Each row is a point. Each copy is the shape, with its points in the same order, stretched, turned, moved and blurred by noise. Say if it was mirrored as well.
(in the rows, 128 means zero)

Shape (7 x 2)
[[106 126]
 [131 124]
 [152 115]
 [153 226]
 [144 139]
 [116 122]
 [ 97 125]]
Copy 1 (7 x 2)
[[136 117]
 [131 142]
 [119 163]
 [226 169]
 [143 155]
 [130 128]
 [137 107]]
Copy 1 is: mirrored
Copy 2 (7 x 2)
[[105 119]
 [131 135]
 [151 139]
 [ 95 220]
 [125 154]
 [122 124]
 [ 99 112]]
Copy 2 is: only turned

Shape (6 x 3)
[[136 136  93]
 [186 131 115]
 [ 88 172 202]
 [135 119 112]
 [127 124 106]
 [133  98 106]]
Copy 1 (6 x 3)
[[155 153  97]
 [148 199 129]
 [133  79 204]
 [130 153 107]
 [134 142 105]
 [115 158  94]]
Copy 1 is: mirrored
Copy 2 (6 x 3)
[[126  86 124]
 [177  99 132]
 [ 98 150 219]
 [129 115 125]
 [118 108 122]
 [123 123 106]]
Copy 2 is: mirrored
Copy 3 (6 x 3)
[[134 133  90]
 [189 154  88]
 [108 176 203]
 [144 120 111]
 [132 119 101]
 [146  94 102]]
Copy 3 is: only turned
Copy 4 (6 x 3)
[[119 156 115]
 [160 166 147]
 [ 62 102 200]
 [129 135 127]
 [120 137 120]
 [139 122 115]]
Copy 4 is: only turned

Shape (7 x 4)
[[159 107 143 117]
 [165 164  93  94]
 [122 147 128 154]
 [ 86  92  67 119]
 [155 138 148 133]
 [ 78 113 154 137]
 [ 91 121  74 135]]
Copy 1 (7 x 4)
[[158  99 143 138]
 [156 149 107  81]
 [121 129 102 138]
 [ 75 153 175 111]
 [163 107 110 142]
 [ 81  85 124 148]
 [ 81 158 149 109]]
Copy 1 is: mirrored
Copy 2 (7 x 4)
[[102 105 126 112]
 [149 156  95 128]
 [120 115 133 180]
 [198  65 121 173]
 [ 97 130 128 138]
 [132  84 178 168]
 [184  83 121 186]]
Copy 2 is: mirrored

Shape (10 x 6)
[[157 146 100 158  89 148]
 [129 108 162 106 101 154]
 [125 136 152  92 145  78]
 [150 104 120 156  74 100]
 [ 82 166  96 140 148 154]
 [ 92 187 102 129 147 145]
 [159 127 158 135 100 152]
 [189  96 121 135  99 155]
 [ 98 195 123 140 138 113]
 [ 99 162 126 164 164 141]]
Copy 1 (10 x 6)
[[187 143 122 162 145 150]
 [152 130 146 103 125 117]
 [ 86 137 125 126 116  69]
 [187  96 145 156 154  93]
 [109 150  61 139 136 175]
 [ 97 172  63 147 136 157]
 [158 150 161 124 130 126]
 [197 121 154 149 107 131]
 [ 92 171  82 150 152 136]
 [ 94 146  93 155 140 177]]
Copy 1 is: mirrored
Copy 2 (10 x 6)
[[125 129 127  58 135 173]
 [112 108 164 130  84 173]
 [167 131 132 165  89 101]
 [115  95 131  56 101 133]
 [122 154  90 167 168 159]
 [137 170  93 162 155 158]
 [120 127 174  87 101 170]
 [144  84 180  62 116 178]
 [134 184 101 147 140 134]
 [114 164 126 159 172 135]]
Copy 2 is: mirrored

Shape (12 x 8)
[[142 153 159 110 103 130 171 137]
 [117 128  75 152 149 106 130 105]
 [107 103 144 130 112 176 136  98]
 [119 156  91 145 132 178 142 134]
 [ 91 147 101  93 181 130 135 103]
 [137 106 160  60 140 145 176 161]
 [172  78  71 144 177 159 117 179]
 [128 119 134 100 113 164 178 103]
 [ 97 138  88  55 137 128 181 144]
 [136 113 139 124 111  85  88 143]
 [106  84 125 153 147 133 123 104]
 [ 88 100 160 153 147  98 101 165]]
Copy 1 (12 x 8)
[[142 134 123 119 114 173 138 159]
 [ 99 165 105 134 193  99 144 106]
 [140  89 113 138 110 143 144  86]
 [ 74 125 121 152 125 122 127 127]
 [ 57 159 103  75 126 110 149  95]
 [114 105  81  75 108 209 121 148]
 [ 69 114  96 144 205 178  68 127]
 [125 127  82 124 106 166 154 113]
 [ 70 146  41  77 119 128 139 150]
 [171 123 135 111 164 126  84 139]
 [129 102 117 128 175 131 145  82]
 [139  60 157 105 183 127 120 131]]
Copy 1 is: only turned
Copy 2 (12 x 8)
[[173 116 136  93 101 139 133 161]
 [129 170  56 143 123 119 151 127]
 [134  97  84  91 159 143 156 106]
 [ 94 147  97 103 139 142 180 159]
 [110 154 108 104 112  75 147 121]
 [171  78 150  94 130  66 137 168]
 [110 143  82 181 208  76 176 192]
 [167 107 100  68 145 118 154 139]
 [142 121 109  74  95  67 144 181]
 [148 141  93 163 120 129  83 142]
 [134 115  67 142 151 116 154  90]
 [111 100 110 185 102 121 126 105]]
Copy 2 is: only turned
Copy 3 (12 x 8)
[[ 92 180 149 144 105 121 119 150]
 [172 108 127 145 134 148 101 101]
 [135 115 127 130 116 109 171 133]
 [126 129 111 181 133 170 139 113]
 [134 133 126 105 127 134 125  71]
 [ 94 156 128  70  89 141 128 161]
 [194 110  61 111 152 222 136 152]
 [115 137 142 134  79 119 147 139]
 [ 92 124 114 113  69 142  95  97]
 [153 148 107 113 164 113 101 161]
 [163  87 134 106 150 132 144 127]
 [109 111 108  81 206 141 107 169]]
Copy 3 is: mirrored
